Every row gives one point. Examples show where two turns around zero, p and q, send a point. Write where each new point lands after one turn and then the other. Backwards means that the second turn is done in reverse. Each puzzle has new turns, and all numbers are rounded.

Turn p:
25,53 => 54,23
-41,-36 => -55,1
16,-17 => 1,-23
Turn q:
-55,27 => -54,29
28,40 => 29,39
29,-28 => 28,-29
-2,-39 => -3,-39
Where do these land?
q, then p: 1,-54 => -37,-40
q, then p: 29,7 => 26,-15
q, then p: -30,47 => 11,55

Turn p:
-21,69,34 => -54,58,-4
-10,-45,-15 => 15,-43,15
12,16,-41 => 4,-9,-45
55,-20,36 => 56,32,23
-37,-21,-14 => -21,-38,11
Turn q:
-32,-12,-23 => -8,16,-37
-37,-22,67 => -76,8,22
83,-3,-17 => 55,-61,21
19,48,7 => 30,19,38
-27,24,-16 => 8,37,-11
-6,-35,-17 => -10,-19,-33
Where do these land?
q, then p backwards: -27,-76,49 => -85,28,-30
p, then q: 22,40,9 => 34,31,5
p, then q: 11,24,-33 => 28,4,-32
q, then p backwards: 28,6,-48 => 44,-23,-26
p, then q: -34,6,23 => -33,25,6

Turn p:
16,45,5,20,32,-20 => -19,48,19,-1,32,-6
27,-61,-13,-23,-4,-26 => 48,-12,-36,36,-12,-26
-40,27,28,45,-28,-16 => -70,5,19,2,-30,-4
64,-45,-56,27,-28,-18 => 52,27,-23,73,-28,31
-26,33,-22,51,46,1 => -54,19,3,13,51,30
-22,41,22,-40,4,83 => 7,-38,44,-81,17,29
-47,5,-3,-42,-33,-6 => -13,-19,-35,-48,-32,-6
27,-44,38,-38,11,2 => 48,-30,9,4,3,-48
Turn q:
-35,25,-52,-36,-11,-20 => -33,68,-5,-16,-3,-19
21,48,-62,-1,-9,-27 => 27,75,10,-10,27,-6
-13,6,-7,9,45,-67 => -15,0,29,-24,52,-49
33,24,-38,15,25,8 => 27,26,-7,-4,45,23
-8,-46,-17,15,-35,-26 => 11,0,-26,26,-16,-53
7,-10,79,7,-19,35 => 7,-63,22,14,-48,32
37,20,-22,-15,2,-35 => 34,29,10,-35,15,-14
10,-47,55,-18,7,67 => -8,-72,-36,-3,-38,47
-53,-19,64,24,-4,64 => -51,-62,5,52,-35,40
Where do these land?
p, then q backwards: 11,-4,42,-36,14,-28 => 7,-20,-9,-2,-8,-60
p, then q backwards: -9,-45,-74,-11,-87,-27 => 19,-51,-6,-32,-72,83
p, then q backwards: -16,-1,21,-27,7,26 => 16,-9,26,-11,24,-19
q, then p: -16,-42,-8,12,47,-4 => -8,-15,-48,21,37,-4
p, then q: 43,-2,26,35,-10,62 => 20,-73,17,14,-27,29
p, then q backwards: -54,-17,-22,43,-43,-43 => -65,-37,-3,-21,-26,50
q, then p: 28,45,26,22,36,7 => 24,-34,46,-3,33,-20
p, then q backwards: 13,65,-12,-39,35,6 => 32,39,-40,-34,38,-26

Turn p:
-17,8,-35,11,7,24,18,55 => -6,-5,-20,32,12,23,0,59
-4,-45,-8,-19,1,12,-36,-61 => 13,-25,-33,-2,-28,-5,12,-69
22,-43,-15,21,-30,-1,49,5 => 45,13,-21,16,-10,-50,-4,28
-46,-18,-23,12,-3,1,44,9 => 4,-19,-14,33,18,-27,38,31
-26,67,37,-47,-5,-30,25,23 => -31,-14,59,-56,24,10,27,39
36,43,17,-17,23,37,43,-21 => 52,23,14,-36,42,36,11,3
-81,4,39,15,-43,2,-4,-27 => -30,2,35,21,-30,-18,83,-15
32,24,19,11,67,-59,-31,4 => -37,0,35,-10,50,2,-68,-35
61,5,-69,33,-53,2,-33,45 => -21,57,-69,-2,-41,1,-58,45
22,-46,39,-20,35,12,-75,-32 => 10,-32,14,5,-38,28,-39,-86
Turn q:
-3,-28,22,34,-38,-8,-35,-1 => 8,0,11,50,-31,-9,-35,-15
-58,10,-38,-18,-8,-51,-54,-5 => -3,25,-49,-26,-53,-40,-39,34
41,45,-6,-5,-39,34,-50,19 => 54,28,-8,9,21,52,-48,5
47,-13,-63,-26,21,6,-18,-11 => -19,-15,-13,-54,-14,59,-21,-10
5,40,-27,17,-19,36,13,28 => 34,10,-19,15,13,44,24,28
42,-28,10,52,-2,54,45,-40 => -37,-16,16,53,24,52,38,-50
25,2,42,17,-53,-11,42,-6 => 42,1,16,35,4,-12,30,-55
29,45,15,34,5,-58,17,-22 => 26,-38,-54,6,28,-30,2,-41
-49,10,12,-52,19,51,25,4 => -22,55,32,-23,27,-9,37,41
-11,-43,15,3,59,-52,60,9 => -35,-68,20,-26,-6,-54,47,-5
-67,-39,18,-57,54,-1,-46,25 => -47,18,47,-40,-13,-53,-36,68
Where do these land?
p, then q backwards: -4,55,-35,-18,-24,30,-47,-29 => 7,6,-73,-20,2,21,21,-49
p, then q: 46,14,-16,47,19,-68,51,40 => 19,-50,-26,-26,23,-45,-64,55
p, then q: 47,-25,-93,-13,53,-16,-11,4 => -52,-17,-34,-40,-44,49,-56,40
q, then p backwards: 39,-24,58,-7,-32,21,31,41 => -12,-12,82,6,35,18,29,-12
p, then q: 21,-52,-8,17,-19,7,-9,-77 => -4,3,-61,-19,-15,15,1,-73
q, then p: -49,13,22,11,38,49,15,76 => 8,-12,60,46,16,6,-47,68
p, then q backwards: 0,-18,-31,16,17,-31,0,-29 => -1,22,24,15,12,-28,-2,-38
q, then p: -35,20,50,-25,-12,3,46,-7 => -2,12,38,-26,62,-28,-8,8
q, then p backwards: -18,21,67,-10,-5,2,-37,-1 => 33,-11,11,50,19,-39,33,8
p, then q: -47,-5,-14,-19,-36,3,-39,-16 => -4,33,-3,10,-45,-6,51,-9

Turn p:
30,42,-69,-33,17,11,36,27,29,-27,19 => -12,52,-65,-22,-1,32,11,-12,52,-31,19
35,29,-11,21,2,-6,-1,31,-12,-52,-9 => 13,43,-39,13,-32,17,9,3,-20,-20,-27
-12,4,-36,44,31,-8,21,-31,29,-48,-29 => -16,0,-27,50,21,18,52,-8,22,-14,-45
-75,55,46,-8,-54,34,-61,46,47,74,32 => -25,36,84,3,39,20,-108,69,6,24,39
-66,-27,16,3,-22,-38,-14,-2,-48,41,-11 => -21,-27,23,3,12,-59,-3,36,-30,63,11
29,-5,6,-21,26,43,38,71,37,-30,67 => 29,24,-15,-41,-11,43,12,40,18,-86,49
27,22,-7,2,34,-29,-9,-29,14,-30,41 => -6,11,-22,21,3,-29,-6,-30,11,-62,-11
-10,-79,30,16,-87,-33,-5,-50,-37,57,-39 => 0,-79,65,11,-58,-45,4,-10,-5,94,-2
7,-17,9,-25,24,-21,-23,-1,17,-6,-40 => 26,-27,-20,-14,19,-6,-16,0,8,7,-42
33,-22,-16,36,26,-4,7,-19,-30,36,-27 => 43,-10,-5,25,7,-11,32,-45,-14,33,11
16,59,20,-23,35,20,46,1,14,-32,7 => -8,55,3,-42,20,19,23,-18,6,-51,-23
-13,-62,13,-12,-31,31,-36,-43,-60,16,-11 => -21,-79,18,-7,-19,0,-10,-24,-56,42,19
Turn q:
-17,31,-18,-18,-30,-64,-5,-14,4,66,46 => -30,-2,-15,-56,-23,-47,31,-7,-71,24,0
-9,21,-27,-2,-14,-15,-27,100,30,-18,-38 => 1,-22,-20,-19,-17,-24,-49,60,51,56,-37
-26,30,158,-25,-29,24,9,40,1,-21,66 => 7,-28,113,-18,-108,85,-14,12,-28,16,27
-8,20,-26,-13,0,28,51,-18,19,-9,-33 => -18,40,-15,-11,23,31,25,-15,39,10,-18
-33,21,-29,42,-9,3,-16,-29,-35,-25,-40 => -39,41,-16,53,10,-14,-27,-4,-3,-14,-35
11,-77,-16,-8,-5,1,34,15,4,-26,106 => -11,-61,3,-7,5,13,66,61,-3,-47,73
67,-133,17,8,-24,32,-28,-4,13,0,-8 => 61,-103,-42,21,9,22,-5,-24,27,-80,19
81,1,-27,15,21,-18,30,16,-1,11,-29 => 78,21,-40,1,19,-16,29,14,15,7,-16
23,13,-32,-15,30,-1,-24,-13,14,-17,-17 => 14,24,1,-12,29,-36,-15,-7,30,-9,4
-31,10,38,-14,-23,-25,-16,-29,16,-10,-4 => -29,-9,39,-10,-31,-10,-1,-32,-6,-9,-24
-24,18,0,20,-19,28,-4,-27,-4,-24,-19 => -33,30,-2,25,-13,15,-17,-16,15,-17,-11
-29,2,13,36,121,-24,5,-23,-27,52,-10 => 21,14,35,64,69,-29,11,-43,-47,71,30
-13,38,-26,3,-12,12,-18,2,10,25,21 => -26,24,-24,-23,-15,-14,-17,0,-12,18,23
8,6,-23,-30,-8,20,9,-16,-44,-5,-41 => 3,31,-13,-10,42,26,-19,0,-6,-25,-37
Where do these land?
q, then p: 23,-68,23,34,-38,1,10,-42,9,4,-65 => -7,-47,-14,48,-22,46,56,-41,18,11,-43
p, then q backwards: -12,20,72,-17,36,-17,-36,33,-36,-20,45 => 28,14,-20,-32,-12,-35,-57,-16,-74,-2,31
q, then p backwards: -52,26,-42,19,-78,52,-5,-15,5,-8,27 => -19,38,-57,-35,-47,19,-4,1,-10,-67,43
q, then p backwards: 8,-24,9,19,26,-14,9,17,-30,41,54 => -17,-45,2,32,18,22,-10,25,-51,17,10
q, then p: 48,37,40,1,-7,13,4,-45,20,-3,-15 => -26,23,25,-7,-36,14,-15,-54,15,-16,-34
p, then q: 4,-28,0,-12,-33,-5,-29,34,-40,-36,6 => -17,-23,-39,-14,1,7,-27,44,-27,-23,-22
q, then p: -40,-102,-35,27,-56,0,0,-66,79,-16,-9 => -70,-85,-13,46,10,6,82,36,67,-13,-28
p, then q: 10,-1,11,-5,21,15,-50,45,3,32,-13 => 49,4,-11,-7,12,-20,-43,11,-14,-12,34
q, then p: -29,69,3,7,36,-9,10,75,-33,-36,13 => 54,62,36,-9,18,-3,-51,48,-23,27,24
p, then q: 5,25,7,25,-36,-38,4,23,-11,15,-7 => 11,12,-16,-13,-46,-15,-6,0,-25,27,-24
p, then q backwards: 33,35,-17,13,80,-33,-6,-62,-32,22,-2 => 17,-15,-28,18,42,-25,-17,-87,5,42,-45
p, then q: -34,73,-45,-55,-11,-13,7,-28,4,10,9 => -71,20,30,-27,16,-42,-16,-35,3,47,9
q, then p: -29,-27,12,-77,41,36,33,18,8,-3,-62 => 41,-44,23,-32,84,47,-9,-27,2,-22,-11
p, then q: 65,-35,-38,20,20,11,50,11,55,-2,18 => 13,18,-27,-14,-30,12,59,1,73,-35,36
